Every row gives one point. A path goes straight from each point to the next, and from the last back to the first. The post is the endless flat space through its rows: a point in 2 columns, a line in 3, a plane in 4, and so on, so that a path can go around it. Count how often the path circles the post. Going back the other way cancels.

Post (2 x 3):
[[-37  20  14]
 [ 20 -11  19]]
Path (25 x 3):
[[ 12   4 -18]
 [-32 -27   4]
 [-67  13  19]
 [-41  11 -10]
 [  9  44  -6]
 [-95  58 -19]
 [ -8 -21  11]
 [  6 -34  32]
 [ -5  -5 -18]
 [-30  40 -22]
 [  3 -25   7]
 [ 12 -17 -19]
 [ 32   5   7]
 [ -7   2 -10]
 [-31 -31  12]
 [ 35 -22  66]
 [  9  18  27]
 [ 59  -4  32]
 [-17  -8  61]
 [ -9 -35  18]
 [-35  16 -19]
 [ 19  42  23]
 [-40  28  29]
 [ 28  -4  45]
 [-28  35  13]]
Times around: 0

Post (8 x 9):
[[-11 -22  22  33 -11 -18 -18   8   0]
 [ -1  38 -19  11 -20 -18 -24   1   5]
 [ 43 -12 -21  -7  12  -6  14 -17  44]
 [-35  45  27 -14 -12   6 -51 -12  22]
 [ -2  -5  -8   1 -32 -19 -27  12 -21]
 [ 31  25 -19  -4  -1  10  10  19  15]
 [ 52  -8 -17  25  -2   8  24 -25   6]
 [  5   9 -33 -46  10  -6  45 -30  20]]
Path (29 x 9):
[[ 12  35 -51   2 -11 -34  17   5  20]
 [ 12 -35  -8 -10  -3  26  48  36  15]
 [ -4 -65  41 -11  49  27 -14   7  71]
 [-12  34 -25 -50  -6  24   0  16 -21]
 [  7 -28 -40 -23 -24   0  18  -6  -5]
 [ -2 -26 -36 -32 -46 -31  35  15 -30]
 [ 38  -1   1 -24   5  -7  22  10  44]
 [-12  25 -19   1  -3 -25  19  37 -13]
 [ 57 -18  10  39  -2  16   3  20 -22]
 [-46   9  95  14   4   9 -31  21   9]
 [ 16  36  -2  36 -31  -2   1 -22   0]
 [-20   6 -17  12 -22  -3  29  25   1]
 [ 30 -33 -45  16 -10  -8  24  15 -21]
 [ 18 -73   1 -22  14 -26   4  33  15]
 [ 38  34   6 -17  15  -7 -18 -25  34]
 [  8 -10 -23  13 -31 -49  -6  36 -17]
 [ 25  -3 -41   7 -20 -26   1  -6  18]
 [  1  12 -19   3 -29   0 -13 -10 -20]
 [  6  20  -4  -2  -7  13   4   5  41]
 [-17 -43  18   7 -11 -52 -35  -2  40]
 [  0 -37 -30  -3 -28 -32   8  -9   1]
 [ 18  48   0 -23 -42  27 -20 -56   1]
 [ 11 -14  34 -27  -1 -37 -25   4  38]
 [-15  25 -10  27   1 -38 -16 -18   1]
 [  0 -27 -34 -34   1  16  28 -37 -19]
 [ 56  27 -58 -25   3   9  15 -17  11]
 [ 40 -50   4  21  -3 -12 -15 -26   1]
 [ 36 -52 -57 -73  14  -8  27  21  26]
 [-28 -11  20  10 -25  18   5 -43 -18]]
Times around: 0

Post (17 x 18):
[[  5 -27 -66 -33  14  42  -4  12   6 -11   4  -3  12 -11  11   0  19 -16]
 [  6  -2  -4 -21 -31  -6 -19 -13 -32 -34  22   4  -6   9 -12  -2  28  29]
 [ 11  26   3  14   2  16   3  22  -3 -20   8   4  22  20   6  12  40   0]
 [ 14 -34  -7   2   6 -12 -25  -6   5   0   1   1 -34  -2 -20  -2 -17  30]
 [  9   1  -3  -5  -4 -16 -29 -20 -43 -33   2 -35 -14  19 -18  18 -29  -1]
 [ 47 -26 -24 -30  -5  40   9  15  11 -31  -9  21  38   1  30 -14  32 -37]
 [-12  -1 -11  -1  31  27 -42   7  12  -6  56 -28   9 -16  29   4  -4   3]
 [-24   0   5 -24  -7  -9 -33  29  -5  33  -8  13   5  -5  13 -28 -27 -10]
 [ 77  13 -10 -23 -13 -11  27  27   1 -13 -19 -40   5  36  24  -6   4  23]
 [  7 -10  16  -5  16  22 -12  -1  46 -15 -10   0 -10  46 -36 -30  -9  -4]
 [-23 -15 -30  -4 -18 -24  50 -25 -16  -7   8  13  -1  26  -3 -35   3 -14]
 [ 33  21 -18  18  10  11 -10 -39  35 -44 -25 -22  31  -9 -18 -30  26  27]
 [ -9 -11 -11   8 -27  59  24   9   7  -2 -38   8 -19   4  14 -48  17  -6]
 [ 13  12 -11 -54  21  -4  25  17 -40   2  -8  25   1   1  51 -16 -27  18]
 [ 17 -37 -37 -21  -6  39 -37  13  -6 -19 -10  23  85   3   8 -23 -23  -2]
 [ 48  -8 -34 -15  -8  -4 -21  34  24 -54   5   0   8 -37  18   7 -28  28]
 [ 16  12 -10 -18 -35  -7 -18 -17 -17 -24   8  31  38 -75 -16   6 -44  13]]
Path (32 x 18):
[[-45 -58   8 -44   5  28  -2  43  -7   5  49  27 -43  56 -14  -7  37 -22]
 [ 28 -61 -16 -23  -7  26  -4  42  37 -64  56   4 -23  -1  39  10 -30 -18]
 [ 48  29 -24  -5 -16 -51 -52 -48  27  -9 -26 -70   4  32 -47 -10  31  54]
 [ 27 -13 -46 -46  48  -7 -10 -18  20 -19 -20 -24 -10  54  -1 -26 -16 -14]
 [ 45  18 -15  -2  -5  17   1   2 -33 -36 -69  41   3 -60  27 -11  -1  28]
 [ -1 -33 -15  37  -3 -39  47  -9   6 -33  26  -6   1  13 -16 -38 -27 -24]
 [-20  34 -28  -8 -17   8  -9  22 -31 -13  37 -22  -4   2 -35  10 -22 -16]
 [ 11  35 -53   3  33 -20  21  32   4  46  12  25  30 -42   7  17 -41   4]
 [ 28   3 -29 -51 -24  30  51  -7   8 -28  16  -5  -7  16 -12 -40  11  14]
 [ 15 -27 -27  26  22 -27  12  -5  19 -28   6 -16 -16  -2   1 -27 -27  43]
 [ 19 -48  -4  -3  43  30  62 -11 -10  -8  34  19  13   9  38   7  -3   2]
 [ 10  19 -21  -7   0 -23  -7  -3  22  16  34 -32  88   6 -16   4 -13  19]
 [ 23 -37  10  51 -72   5   6 -16 -16 -29 -35 -26  18 -25  -6 -24  28  -1]
 [ 28 -43 -34  14  21  -8  12  17  46 -59  18  41  -6  -5 -17 -13 -25  47]
 [ 62   9 -47 -26 -20   5  -9  29  11 -21  42 -41  31  -4  34   4  25   8]
 [-32  20 -36 -28  -1   4  -1 -18  -9 -16  28  15 -18 -37  22 -15  -4  -1]
 [-32  26 -30  17 -53   1  35   5  25  -7  33 -23 -12  -3  34  -9  38 -14]
 [  0  28 -14 -43   3  37 -47   0 -20 -16  -2   9  18  18  -8 -10 -53  22]
 [ 55 -11 -29  -7 -23  13 -22  11  39 -81  18  29 -11 -39 -15  -7  14  66]
 [ 42 -11 -10   6 -54  25 -33   6  14 -23  17 -12  30  -3  42  -3  32 -19]
 [ 39 -10  -9 -20 -62  35 -53  28  10 -27  45 -26   2 -15  10  37  11  21]
 [  9   8  14 -41  14  56 -37 -23   4 -45   1  58  -6  13 -49   2  31 -13]
 [ 25  12 -73  11  10  -6 -16  71  31 -34  29 -43  61   9  17  -3  11 -22]
 [ 14 -54 -18  -6 -12  48  17 -11   8 -41  53 -26 -23   4   2 -15  -2 -37]
 [ 35   0 -15 -47  26 -56   3  78  32  47   0 -15   1  -4  23  19 -44  -9]
 [ 17 -12  -3 -47 -46  -8  -8   9  37 -39 -10   2  12  40 -20 -23  21 -49]
 [ -3 -12 -31   3 -17  -7  27  56  15  50 -56  11 -35  41  28 -46  -4  38]
 [ 69  43   3  10 -26  -4  22 -14 -16 -30 -29  -2  46 -14   8   7  16 -42]
 [ 27 -21 -95 -70 -38 -39  -6  67 -26  27   7 -30  27  39  49 -36 -46   1]
 [ 25  -3  34 -15 -17  -1  15  -9  18  -3   8  47  53  30  37 -63 -15 -22]
 [ 32  22 -31   1   1  -2 -23   1 -10   2 -44 -23  54  13   9   9  49  10]
 [ 21  16 -25 -49  19  64   1  -1  11 -50 -14   8  20 -69  42   3  15  -2]]
Times around: 1
